Each row of a before or after table is a point. One or more steps were done to the points. Then noise was added and the rows were shuffled. The steps act on how far a point lies along the listed directions, d1 being the first. Name the steps. A step turns or swaps two directions, mirrors them in a line or flattens them onto one, adds a multiple of one to another, or multiplies one. Angles are multiples of 10 degrees, from the lower direction toward the higher: turns from -170 to 170, lines from 10 to 170 but not 90. Use the fewest steps. Two steps may share a direction if one is a turn and the other turns, adds or multiplies; they go together, in the order done. Otherwise the lowest direction goes first.

Directions:
(1): [-3 41]
(2): [-41  -3]
Before, 11 rows:
[[ 19 -25]
 [ 43 -20]
 [-32  60]
 [  5 -28]
 [ 20 -21]
 [ 26  -2]
 [ 42  -2]
 [-32 -26]
 [ 34  28]
 [ 20   6]
 [-39  29]]
After (11 x 2):
[[ 10 -33]
 [-18 -23]
 [  7 -14]
 [ 13 -19]
 [  2 -47]
 [-10 -21]
 [ 30  49]
 [ -8 -23]
 [-39  20]
 [  4  50]
 [ 46 -14]]
Steps: turn d1 and d2 by -60 degrees

Directions:
(1): [ 38 -22  27  51  -2  24  21  19]
(2): [-13  15   2  24 -52  16   3 -53]
Before:
[[-17  15  -5 -13 -30   7  -9 -60]
 [ 25 -19  23  56 -51  28  18 -20]
 [ 21 -28  23  56 -26  31  22 -12]
 [ -2  -9  -9 -27  48 -19   7   4]
 [ 33  -8  10  43  28  16   7  36]
 [ 33 -17  19  50 -22  16  29  23]
 [-19   1  -5 -29   4  -1 -14 -12]
 [  0 -11  14   2  24   2  -8  54]
 [-10   6   1  -8 -15   9  -6  -7]]
After (9 x 8):
[[-11  -6   5 -11  27  -6 -15  51]
 [ 23 -22  11  15  39   1  24  10]
 [-42  15 -29 -48 -31 -22 -26 -41]
 [ 13 -16  18  15  -8  21   7   2]
 [ -3   3   6   3 -13  12  -1  -4]
 [-46  11 -29 -45  -4 -20 -19 -31]
 [-34  20 -30 -50  -2 -34  -9   5]
 [  2   2  12  21 -36  24   3 -53]
 [-17  18 -30 -30  44 -20 -22  24]]
Steps: mirror d1 and d2 in the line at 100 degrees

Directions:
(1): [ 37  11  55  36 -35  27  -7  -3 -17 -20   1  -5]
(2): [ 16 -14 -24 -11  28  48  12  20 -60  -2 -13  -6]
Before, 8 rows:
[[ 29  -5 -25 -29  34  35  12  15 -47  -2 -10  -6]
 [ 16 -17 -37 -17  35  21   6  17 -50  -3  -3 -11]
 [ -2 -23 -25 -27  34  42  22  11 -27   7 -13   0]
 [ 15   8  23  33 -34  35 -13   2 -15 -24 -10  -5]
 [  3  35  60  19 -50 -22 -22 -10  57 -14  13  12]
 [ -7   3 -35 -22  29  32   6  10 -34  16 -10  -5]
 [-21   9  10  -8  -7 -44 -19 -26  47  21  14   9]
 [  3 -17 -15  17  14  37  23  26 -60   2 -13  -2]]
After, 8 rows:
[[-11  -3 -14 -20  18  -9  -9 -10   1  22   4   4]
 [ 26  23  45  14 -28  30 -11   9  -6 -19   1   5]
 [-22  12 -25 -18  14  -3  -1  -3   7  19  -1  -1]
 [-17 -14 -12 -22  16   4  15  -4  19  11  -4   5]
 [ 21  12  37  41 -45  36 -16  -1 -12 -28  -9  -5]
 [ -1  -7 -21 -10  14 -21  -3   0   1   0   8  -6]
 [ -9  -6   7  27 -11  -3  13   9 -11   2  -2   3]
 [ 13   7  -5 -21  10  -8   2  -3   5   0   1  -1]]
Steps: multiply d1 by 1.3; multiply d2 by 0

Directions:
(1): [-29   4 -19  12  -9 -51 -24 -22  -1   3  38  19  35 -11   8  -8   6  33
  44  35]
(2): [-32 -14 -17  -3 -19  46   9  27 -25  15  35  19   6  13  44  -4 -33  17
 -36  23]
(3): [-60  -7  -8  53   2  -4  -2  -8 -18 -37   6 -42 -40  -8  -3   0   4 -28
  -5   5]
(4): [ 22  31 -25 -32 -36  10  38 -21  25 -35  15 -13 -44 -15  14 -18  10  15
   9  29]
Before (8 x 20):
[[  7  -3  13   1   4  26   4   9   9  -7 -25 -16 -24   1  -7  -2   0 -25
  -18 -16]
 [ 15   1   0 -10  -7  17   6  19   0  12  -7  -5  -2   9  21  -6 -13   6
  -11   2]
 [ 20   0  -1  -3   7  12   5   9   2   4 -19  -4   2   2  -4  -2  -2 -14
   -8 -18]
 [  1  -2 -17 -22 -12  37  15   7   4   2  -3  -2 -18   2  12  -1 -12  -1
  -27   6]
 [-35   5   7  48  15 -44 -18 -17  -4 -25 -10 -32  -5 -10 -27   1   9 -17
   28  10]
 [ -5  28 -10   9 -12 -54  -1 -21  17 -30   6 -25 -12 -10 -18  -2  28   1
   32  18]
 [ 17  -6 -13 -10  12  -6   6  -8   7   5   1  10  13   6  -7   0   0  19
    9  19]
 [  7   1   7  -3  -9  41  12   8  -6   1 -10   4 -21  14  15  -2  -9 -11
  -18 -10]]
After, 8 rows:
[[ 23   9 -13 -16  -8  15  15   2   8  -4  -4  -1  -5  -2   7 -10  -2  -2
   -4  -1]
 [-37   3 -32   8 -19   9   9 -13   0 -24  15 -20 -31 -11  12  -7  -3  -2
   -6  26]
 [-16  12 -10  11 -22  20  15 -14  -1 -27   6 -12 -39   0  17 -10   1  -6
    2  11]
 [-17   3 -11  11 -14  10   8   9  -8  -9   7 -21 -19   1  26  -9 -10   2
   -6  17]
 [  0 -17 -12  -1  14   5   0   3  -6  11   5  13  18  12   1   3 -10  15
   -4  18]
 [ 39  14  13 -22   7 -60 -25  -2  20  28  -9  24  57   7 -24   8  20  19
   36  -4]
 [ 53  11  35 -10  30 -39 -17  -7  21  18 -48   5  34   2 -46   9  12  -7
   29 -24]
 [ 24  16  -3 -23 -15  11  12  -9  26 -16 -10  -7 -25 -10   0 -12  10  -2
    5   6]]
Steps: turn d1 and d4 by -70 degrees; multiply d2 by 1.6; turn d2 and d3 by 70 degrees

Directions:
(1): [ 22  14   7  -5  60  -5 -17 -19  -4   9   1 -17 -14 -25  19  14  30  11
 -44   8  15  12 -26   2   3   8  -7 -17  10  14   0 -11  -9  -3 -27  -9
  24 -14 -18  -2   2  32 -13  31  25  10  10   5]
(2): [ 40 -13   5   1   5 -20  19  -6   1  -3  -9 -10  15 -19   6  20  37  -7
  29 -25  14  -6   0 -14  10  52  20  -4 -23 -17  24  10   0 -34  -9  40
  -4  17  -5  -2  -3   4  -2  -6 -33 -13 -11  14]
(3): [ -8 -13  32   4   7  25  37 -19  33 -28 -10   8 -27 -16 -22  11 -26   3
   4  -8 -24  -3 -18 -13  22   1  -9 -24  13  -7   5 -14  16   8  -8  49
 -20 -21   4   2  16  -4   8  33  12   3   2 -26]
(4): [ 24   2  17  23  16   2 -15 -12 -10  -3   9 -13  31 -27  13 -20  15  24
  -4 -19  10 -11  12 -16   0 -18 -51   1  35 -11   4  12  32  36   6 -10
 -18  15  25   0  13  -7  12  -1 -37  -5 -12 -17]
(5): [ -4  -1 -27 -24  14  27 -39  -1  12  -4  40 -18   6   6 -29  -6   4   1
  18   6   4 -43 -25   6   8 -22  -3  26  10  23   7  -7  -7  -8   1  37
 -23  12 -24   7 -20  15  13  15 -19  18 -13  19]
(6): [ -6  20 -18  -6   2  -4  -5 -19  -7 -31 -17  -1  22   2  -7   0  28 -49
   3  15 -22   8 -17 -28   9  -2  -2 -29  -9  39 -22  22  21  16 -37 -11
 -20 -16 -14   0 -18 -38   5 -14  -7  -5   5   3]
Before:
[[  5  10  13   5  16   5  18  -8  -3  -1 -12  -3  -6 -11   9   9   3  10
  -16  -4   4  17  -6  -1   1   9  -3 -16   0   0  -7  -7   8   4  -8  -6
    9 -10   1  -8   7   9   0  10  17  -4   8  -1]
 [ -2   1   9   1  21   7 -12  -2   4   7   6   2 -19 -13   9   6   3  15
  -21   6   1  -4  -4   6   0  -9  -2   7  11  -6   4  -9  -4  -2  -2  -9
   10 -10  -2   3   5  26  -7  19  24   1  12  -6]
 [ -4   5   0   4   2   9 -10   2  -7   0   6  -5   1   3  10  -7  -2  14
   -8   3   5   1   6   7 -13 -15 -20   7   5   0  -5  -6   6  13  12 -16
   -2   0   6  -4   1  -4   9   7  -4   5   4   6]
 [-17  -8  25   8  -1   8  22  -3   4  -1 -14   9 -29  -1   3   6 -13  15
  -16   2 -10  12   5   2   6  -2  -6 -16  13 -16  -1 -11   1   7  -2   0
    5 -11  18   2  19   2  -5  11  29   0  15 -11]
 [  7   9 -14  -8  15   2 -24  -6  -9  -1   6  -7   7  -5   7  -7  21  -7
  -11   4  -3 -11  -5  -3   4  -2  -7  -3   9  12   6  -2  -1   8  -9  -7
    8   6 -14   0  -3   7   1   5  -5  -3   0   3]
 [  1  18  -9  17   0  -9 -34   9 -25  24  19  -5  22  12  21 -28   3  17
  -25   1  22   5  18   7 -13 -36 -37  18  26  10  -9   9   6  28  13 -60
   13   6  15   1  -5  -4  -7 -20  -7   1   1  -1]
 [  1  -7  10  10 -13 -11  16  15 -13  16 -14   1   3   0  11  -1  -4   8
    1  -7  11  15  25   1  -5  13   4   2 -13 -20   1   1  -9  -5  12 -22
    9   7  15   4  12  -3  -4 -14  -4 -11   3   3]
 [ -9  -3   2   9 -18  -8  18  13  -3   2 -12  12  -1   6   6   2 -12  -6
   -5   8  -4  21  15  11  -5   7  12  -3  -9 -15  -7  -7  -6  -2  -2 -23
   15  -7   5  -2   9   1  -9 -20  26  -1  11   1]]
After (8 x 48):
[[ -8   6  -9  -9   1  -1   0  -4   6 -12  -7   8 -11   3  -4  13  14 -24
    3  12 -16  -1 -11  -9   7   7  21  -4 -15   9  -4   2  -1 -13 -17   1
   -3 -16 -13   1  -9   0  -6   1  18  -6  15   5]
 [ -9   3  14  -2  -3   8  33  -3   7  -7 -18   6 -18   3  -3  14 -12   0
   -1  -3  -8  18  -6   0   4  14  15 -15 -12  -2  -6 -10   2  -5  -5   9
    4 -16  -1  -7   4   3   2   9  22  -5  11  -1]
 [ 12   1  17  17  11  -7  20  -7   0 -13 -15   2   6 -22  10   5   8  -2
  -13   0  -4  21   3  -6   8  14  -9 -21   5 -14  -5  -3  12  10 -21  -9
    6 -13   5  -2  13   1  -6  -5  16  -4   9  -7]
 [-10   2  15  11  -1   0  14   0  -8  -1 -19   2   3  -6   5  -7  -5  -2
   -9   1  -7  17  13 -10   2  -4 -13 -16   1  -3 -12   2   4  19  -2 -28
   -3 -10  13   4  13 -16   0  -6   5  -7   7 -12]
 [-10  -6  25   5   2   5  35 -19   8 -23 -28   8 -22 -10  -4  18   7 -10
   -3   0 -22  11  -8 -20  18  16   1 -35   3  -6  -2   0  15   3 -25  19
  -12 -18  11   1  11 -14  -2   8  16  -7  15  -9]
 [ -3  -2 -20 -14 -12  -1 -14  11  -7   9   6   1  -2  13  -1  -3   6  -6
    6   5  -2 -14   4  10  -2   9  19  14  -8   0  13  -7 -18 -13   6  -1
   16  14 -14  -1  -6  10  -2  -5  -3  -4   0  13]
 [  1   2  -7  -3 -12  -2   2  -1  -4  -9  -5  -5   9   8   3   2  11 -11
   15   0  -1   0   4  -2  -9  11   2   0 -19   5  -3   4   5  -4   1   3
   -9   2  -3  -5 -10 -18   9  -6 -16  -3   2  16]
 [  8   2 -22   2 -37 -27   4  15 -18   5  -3   4  31  26   3  -1  22 -30
   31  -8  10   2  18 -10  -2  20  17  11 -27   7   3  24  -2 -20   2  -9
   -1  11  -1   1 -21 -29  -7 -47 -30 -15  -6  19]]
Steps: mirror d1 and d4 in the line at 140 degrees; turn d2 and d6 by -150 degrees; add -0.7 times d5 to d3
